Every row gives one point. Before rounding, the points of a table are all equally far from one centre. They may lie mostly on one side of it. Write the centre, to within rounding.
In the rows, zero is written as 128.

Points, 5 rows:
[[151 178]
 [172 161]
 [139 180]
 [177 150]
 [178 145]]
Centre: [136 138]

Points (11 x 6):
[[ 85 145 186 186 162 113]
 [ 70 120 160 129 114 160]
 [ 90 166 153 126 112 144]
 [ 72 147 169 155 193 132]
 [ 98 171 169 146 146 156]
 [ 77 160 184 153 158 132]
 [ 96 190 148 150 150 117]
 [ 97 166 170 178 179 105]
 [152  83 167 181 173  91]
 [ 70 164 166 150 126 102]
 [ 93 155 169 185 177 142]]
Centre: [113 116 136 146 150 117]

Points, 18 rows:
[[136 200 128 150 208 107  90 108 154 110 144]
 [143 201 142 169 148  82  56 130 130 109 132]
 [133 237 136 129 153 105  82 119 131 127 157]
 [143 209 117 126 178 131  64 120 141 157 124]
 [123 212 121 109 169 116  96  90 153 125 156]
 [114 205 134 133 195 100 124 142 138 109 134]
 [146 231 124 137 174 151 100 112 126 136 136]
 [146 207 119 135 186  71 106 127 134 126 129]
 [152 208 122 144 125 114  83 109 169 118 178]
 [173 225 128 113 145 138 114 142 114  99 143]
 [150 215 116 114 156  87  85 124 155 106 113]
 [163 190 160 134 193  90  84 131 141 114  99]
 [143 199 120 145 165 107 108 100 124 167 172]
 [127 217 143 134 199 114  99 104 136 105 144]
 [ 98 219 145 128 164 113  87 132 149 111 135]
 [139 232 121 157 147 109 121 137 126 115 150]
 [151 176 108 123 196  77 114 132 134 109 119]
 [146 210 129 124 173  84  75 129 151  95 117]]
Centre: [148 167 138 135 151 123  99 127 134 119 140]

Points, 23 rows:
[[106 177 132 103 203 104 101 143  98 165 196 139 143 125  96 110 105 156]
 [ 69 143  63 137 185 101  91 166  82 179  96 104 141 129 107 174  86 105]
 [ 91 193 115  73 145 133  92 137 161 169 134 181 154 154 136 125 108 160]
 [ 77 136  95 119 171 116 124 151 146 208 114 103 189 137  74 116  91 125]
 [ 86 191 126 108 160  79 122 148 165 193 166 148 142 116 137 155 106 121]
 [ 99 197 136  87 169 149  89 136  79 118 168 113 158 124 152 132  96  48]
 [105 213  99  96  78  92  55 110 103 167 128 137 158 137 107 117 130 132]
 [ 69 172  93 153 171 132  89 126 110 159 121 188 197 184 132 182 143 141]
 [ 93 138 147  95 188  46 111 191 141 168 148 136 149 185 105  84  97 118]
 [ 94 151 163 187 149 140  99 146 111 207 113 171 142 155 144 161 122  81]
 [128 135 128  51 171  94  68 133 135 219 125 138 155 131 116 113 105 115]
 [ 66 193 115 136 151 171  99 140 128 166 150 110 166 165  94 123 148  82]
 [ 95 151 118  54 181 135  82  96 127 156 169 116 161 123 115 114 118 125]
 [ 94 154 115 131 173 122  58 151  89 142 115 125 165  86 174  83 137 165]
 [ 72 182 138  96 207 105 144 133  75 190 169 130 173 166 121 122 124 114]
 [ 55 177 116 125 153 146  53 170 129 191 132 158 140 169 127 142  91 163]
 [ 78 157  88 123 125  64  61 169 103 178 139 202 151 175 103 152 103 124]
 [125 175  84 135 169 100 135 128 112 178 143 183 188 157 126 128  85 162]
 [ 45 179 117 114 109 122  65 138 114 187 168 122 230 131 114 149 149 131]
 [109 177 123 129 196 128  87 105 130 110 110 159 178 172 157  93  73 140]
 [ 52 175 124 124 164 121  63 124 122 186 126 135 139 115 128 147  79  70]
 [ 78 171 137 121 137 112 118 137 140 190 200 149 172 148 125 108  79 135]
 [ 81 178  85 139 176  87 116 128 103 157 130 163 136 141 102 114  70 144]]
Centre: [114 148 151 116 139 102  92 161 100 135 117 119 181 152 123 152 114 123]

Points (30 x 24):
[[161  77 105 102 113 118 164 153  99 182 132 127 115  79 179 114 113 224
  177 120 132 134 139 133]
 [162  79 130 111 111 138 154 125  86 150 144 137 106  98 168 110 102 235
  175 122 140 141 160 147]
 [149 106  99 119  97 101 152 129  90 118 155 168 138 102 127 111 152 212
  171 140 151 119 129 157]
 [154  91 103 135  81  86 194 128 100 127 160 144 152 124 151 106 130 228
  150 155 123 127 157 119]
 [133 112 144  86 104 129 143  94 110 130 145 116 116  66 165 132 143 237
  172 165 158 153 126 153]
 [148  95  87  95 102  84 168 116  80 107 169 145 160  87 177 127  90 220
  164 124 136 146 121 153]
 [137  88 107 122  74 118 155 128  80 162 190 147 139 112 176 153 108 235
  164 143 156 140 103 149]
 [158  96 157 122 109 108 177 121  70 144 158 160 137  98 150 149 120 191
   96 117 134 119 142 160]
 [135 107 125 118  93  96 164 125 107 144 168 127 152  89 200 110  79 197
  180 116 158 126 161 132]
 [163 112 126 140 108 120 169 130  89 162 149 151 145 104 164 134 128 249
  176 125 134 141 107 143]
 [166  69 120 118 111 104 165 135 104 157 129  94 128  77 162 158  79 241
  148 113 171 129 110 161]
 [142 106 132 147  90 110 177 152 102 133 183 120 121 110 162 127  74 168
  164 122 195 109 130 134]
 [177  84 119 109 117 107 185 139  68 157 152 118 149 101 185 115 111 222
  165 125 138 102  97 156]
 [143  96 103 111 129 120 177 131  66 148 165 138 113  72 174  85 142 190
  149 146 135 126 144 117]
 [158  87 119  95 104 113 167 173  68 178 159 137 141  94 157 106 109 237
  163 119 130 117 129 149]
 [184  98 126 168 138 139 137 140  92 151 158 118 120 110 148 129  91 234
  150 116 154 149 136 135]
 [146 113 113 135  84 111 192 155  55 140 161 114 125  64 155 119 104 192
  136 118 165 142 147 111]
 [159  95  87 143 102 101 176 134  95 157 178 155 145  89 168 113 115 230
  134 151 153 114 142 151]
 [152  80 115 134 114 100 179 120  92 133 130 145 175 121 144 127  81 236
  180 136 154 117  96 141]
 [185  86 101 109 118 112 156 137  53 149 152 131 165  89 183 136  92 201
  148 131 126 143 130 162]
 [184  89 122 142 103  93 162 167  74 146 126 129 124 108 176 126 120 215
  142 153 187 117 101 145]
 [145  96  74 117 131 107 188 181  66 139 159 139 166  92 139 118  98 212
  130 160 146 110 146 149]
 [145 111 121 144 107 117 176 172 112 154 161 148 152  76 132 143 114 243
  167 172 181 132 122 115]
 [123  84 106 138 107 125 148 104  70 139 133 132 146  87 182 136 104 185
  154 108 168 136 106 161]
 [143 111 103 136  92 107 165  95  70 113 179 121 136  96 183 129  99 239
  151 138 148 132 160 140]
 [138  86 150 118 100 104 185 132  83 137 136 161 152 104 163 132 102 226
  147 131 166 118 138 172]
 [172 114 100 146 101 130 134 143  88 149 168 180 142 114 161 148 104 231
  155 123 150 122 113 139]
 [171  58 132 137  84 112 188 125 103 164 136 103 144  88 182 138  83 193
  131 118 143 154 129 117]
 [168 111 123 128 105  99 186 167 106 123 140 105 145 104 135 105 122 185
  176 118 168 121 156 150]
 [173  82 133  87  97 139 153 141  74 152 143 142 127  90 150 125  97 228
  177 108 172 136 115 136]]
Centre: [134 108 124 107 109 121 141 143 110 126 146 107 137 104 148 135  99 200
 128 153 131 118 115 117]
